Each wall is flat, endless, passes through zero and stands at right angles to its row. A trip goes straight from one point to another. List the walls that it crosses, first one first.

Walls:
(1): [10 -3 35]
(2): [ 4 10  6]
(3): [-45  11  17]
(4): [ -7 -27 -10]
(5): [-14  -8  39]
(6): [ 6 15 41]
(7): [ 9  6 -4]
Trips:
[ 20  38 -10] to [-11 -21 -30] -> 6, 2, 4, 7
[ -2   6 -30] to [-36  25   7] -> 3, 4, 7, 2, 5, 6
[28  4 -3] to [ 18  57 -25] -> 1, 6
[-25  33 -54] to [32 18  0] -> 2, 3, 6, 1
[ 24 -53  20] to [5 7 2] -> 7, 2, 4, 5
[45 14 12] to [-2 -9 50] -> 5, 7, 3

Walls:
(1): [ 14 -32 -18  22  21 -21]
(2): [ -8 -32 -24  20  34  12]
(3): [ 32 -10  -5   5   7   6]
(4): [ -7  23 -23 -26  -6  -1]
(5): [ 43  34  -3 -32 -36  42]
(6): [  7 -11  35   9 -25  20]
(7): [ 26  -4 -33 -11  -2  47]
(8): [ -4 -37   6  12 -13 -14]
(9): [-12  23  -4 -46   8  16]
Trips:
[ 18 -60 -14  17  33 -22] to [-31 -14   5 -31  15  -7] -> 3, 9, 4, 1
[ 27 -16  -6  16  28  -5] to [  8 -20  11 -20   7   4] -> 6, 9, 5
[-47  -1  16  21  11   9] to [33 23  9 19 10 15] -> 8, 3, 5, 7, 2

Walls:
(1): [  9 -10  15 -26  25  28  16 -18 -11]
(2): [ -5   7   8  23   7   9  -9   3 -29]
(3): [-24  -9  15 -15   4  13  36  36   6]
(4): [ -8  -3  29 -15  23 -31  -4  17 -19]
(5): [  2  18 -23   0 -14 -39  -4 -26   9]
(6): [-35  -7   3  -7  10  19   1 -25   4]
Trips:
[-18  25 -10 -26  -1 -30  34 -24  12] to [ 33  23  -6 -11   9   5 -10  17  -7] -> 6, 3, 2, 5
[ -5  13   2  60   1   9  -9 -29  10] to [ 10 -14  12  21  -2 -31  25 -18  -7] -> 6, 4
[-54 -10   1  22 -19  14   1  -8  36] to [  0 -36   3 -23  -9   8   4  23  12] -> 1, 4, 6
[ 13   8  -1 -27 -16  14  30 -12 -15] to [-29 -11  -1  19 -26  -8  36 -41  17] -> 5, 1
[  8 -35  -6   6  23  16 -16  -9  28] to [ 17 -28  -4  -4  -4  18  -6  19  -9] -> 3, 6, 2
[-11  -7 -37 -16  16 -13  30   2  15] to [-16   3 -10  37 -14   7  -7 -37   9] -> 1, 3, 2
[-55  -2   1   7  25  -7  -7  24 -14] to [-12 -37  14  22  16 -14   0  -2   8] -> none
[-33   3 -12  17  17  -4 -17  -2  19] to [  6  -2   8  35   4  48  -5 -10 -14] -> 5, 1

Walls:
(1): [-24 -26  34  36  34  16 -11 -17  14  25   6  41]
(2): [  1  -2  41  31 -28  18  12  40  -4   3 -10   4]
(3): [ 22  36 -12   9 -11 -38  20 -11  31  -8   0  -3]
(4): [-36 -17  15  14  60 -11  -6  24  41  21 -24   4]
(5): [  7  11 -29  25 -60  -9 -13  15   9   6  -9  -2]
(6): [-45   8 -24  28  -1  -1 -11  12  16 -31  16 -14]
(7): [  4  11  14  -1 -11  46  17  -9  32   2  24  16]
(8): [ 5  7  8 10  9 13 17  4 21 -1 -8  3]
(9): [ 26  23  -5 -51 -26 -20   3 -11  54  -6  -8   0]
Trips:
[ -1  44  11 -17 -17  14   8  -8 -24  27 -13 -26] to [  9  10 -16  30   8 -11  54  31 -20   6  15  13] -> 8, 9, 7, 6
[ 22 -12 -29  -4  12 -38 -32 -24  10  29  14 -14] to [ 12 -13  -8  12  27 -12  -3 -13 -25   5 -14  38] -> 1, 5, 9, 3
[  0 -13  41   3   8  37  30  17  11 -35   7 -18] to [ 24 -11  28  -3  37 -10 -14 -12   4   0 -38  29] -> 6, 7, 9, 2
[ -2  42 -22 -17  16  -6  17 -20   1   6   2   5] to [ -1  23  30 -16  16  18   0   3  34   8 -11   4] -> 4, 1, 2
[-14  17 -13 -12  18   2  34  19 -12 -42   3  -5] to [-26   8  -7  -9  33 -28  26 -16 -12  14  13  -3] -> 4, 8, 1

Walls:
(1): [ 24  -3 -28  16   6  -9   3  -3   7  -6   4  13  -4  25  22 -12   0  18]
(2): [-20  -7  20  -6  20  18 -13 -44  10  28 -13 -19  18 -25  11  -4  12  -9]
(3): [-14 -13 -28  28  14  15  -4   5  -3 -36  -2   5  20   8   9   9 -12  25]
(4): [ 37  -7   5 -15   2   1   3  16  11  -1  10  -4 -26  -1 -17 -13   8   3]
(5): [ 22  -4  17  -9  23  12 -11   7   6  14  46  19   8   8   6  11 -13  26]
(6): [  4  -6  -6  -5  25 -52  -6  -3   7   7  25  -9  -6 -24   4 -16 -19  20]
(7): [-15 -28  17 -51   2 -37 -10 -23  11  -9 -12  14   1 -32  12  12 -43 -21]
(8): [-16  -1  13   1  24 -15  10  -2   9   5  15  21 -26  15 -12 -11  10  -1]
(9): [  9  -9 -50  12  -4  39   8   4 -13   4  13 -13   8  -2   0   7 -22  -6]
Trips:
[ -1 -25  -3   1  11   4  11 -30 -17 -10  13  -6   8  -9  13   8 -14  23] to [-40   8 -23 -11   7  26   1  -3   8   6   5   6 -13  -4  12  10  -9  18] -> 8, 6, 1
[ 60  43 -21   4 -16 -34  41  26  13 -26  17  31 -30  23 -26  11  -3   8] to [-18  -1 -10  14  -8  30  -1  10  -9  13 -27   4  15  20   7  -5 -16   3] -> 9, 6, 3, 5, 8, 4, 2

Walls:
(1): [ 13  21  20  17  39   2  -9 -11  29  32  11 -10  18  18  11 -23 -16   6
  40   4   5  24  14  25]
(2): [ 21 -11 -57  32  -5   2 -14  18  25   4 -25  -8  19   0  -3 -19  13  -2
   6  10  16  14  20  -9]
(3): [-26 -36 -13  14 -16  27  10  -3   1  19 -14 -12  -1  -5  -5  -9  10 -13
  -7 -22   1  20  -8 -20]
(4): [ -5  -9   3   9 -13  12   1  31 -22  13 -21  -3  27  10  28   6 -19  23
 -24 -21 -35   6  -5   3]
(5): [-17 -21 -12  12  23   0  -8  10 -11  29  13  -9  23  -8 -16  -3  -8   1
  26  17 -13 -22  -8  17]
(6): [-13 -24  -6  23 -34 -19   4  -3  13 -11   7  11   6   4   6 -13 -32 -25
 -24  -4  17  37 -14 -30]
(7): [  1  14   4  13  19  28   2  -3   9  15  -9   0  -4   2   4  -4  21   4
  21  16   7 -16  -8  13]
(8): [  2   4  -9  12 -13   6 -15   2  10  -3   9  16  -9  11 -21  -7  24 -14
  17  22 -21 -16   3 -22]
Trips:
[ -4 -17 -30  -5 -12 -13 -21 -25 -15  -3  44  -5 -24   2  31 -25  -4 -10
 -29  32  15  -4  12  -8] to [  5   1 -33   7 -18  19 -26 -10 -20   9  14  -1  -1  37   8  -8   0 -19
 -25 -15  16  24 -28  -7] -> 3, 4
[ 16 -37 -18  -7 -11   5 -20  -7  13  -6 -10  -2  24  39 -25  -4  -1  32
   9  38 -24  18  17  -1] to [ 21  -4 -25 -10 -21 -11  -4  -7  -8 -11  41  15 -37   2 -53  -1 -19  -7
   1  -1 -17  17 -15   7] -> 3, 4, 1, 2, 5
[ 37   4 -24   4  43  -9  -4  -8  14 -17  18  10  -5 -20  -8   1 -12  16
 -12  11  -8  14  26 -43] to [  7 -19  17 -10  11   1   3  15  -5 -10  -3  -8 -40   7 -11  -5 -24  20
  20  -2   1  -4   7 -12] -> 6, 2, 8
[  2  -8 -12   5  -3 -10  10  12  17 -10  13   9  -8 -13  12   8  -8 -24
  22 -12 -38 -14 -22  23] to [ 25 -12 -10  22  26 -19  -7   0 -15  -7  23  17 -25  -2   6  39  16  29
   5  18  -6  -6   3  -8] -> 7, 4
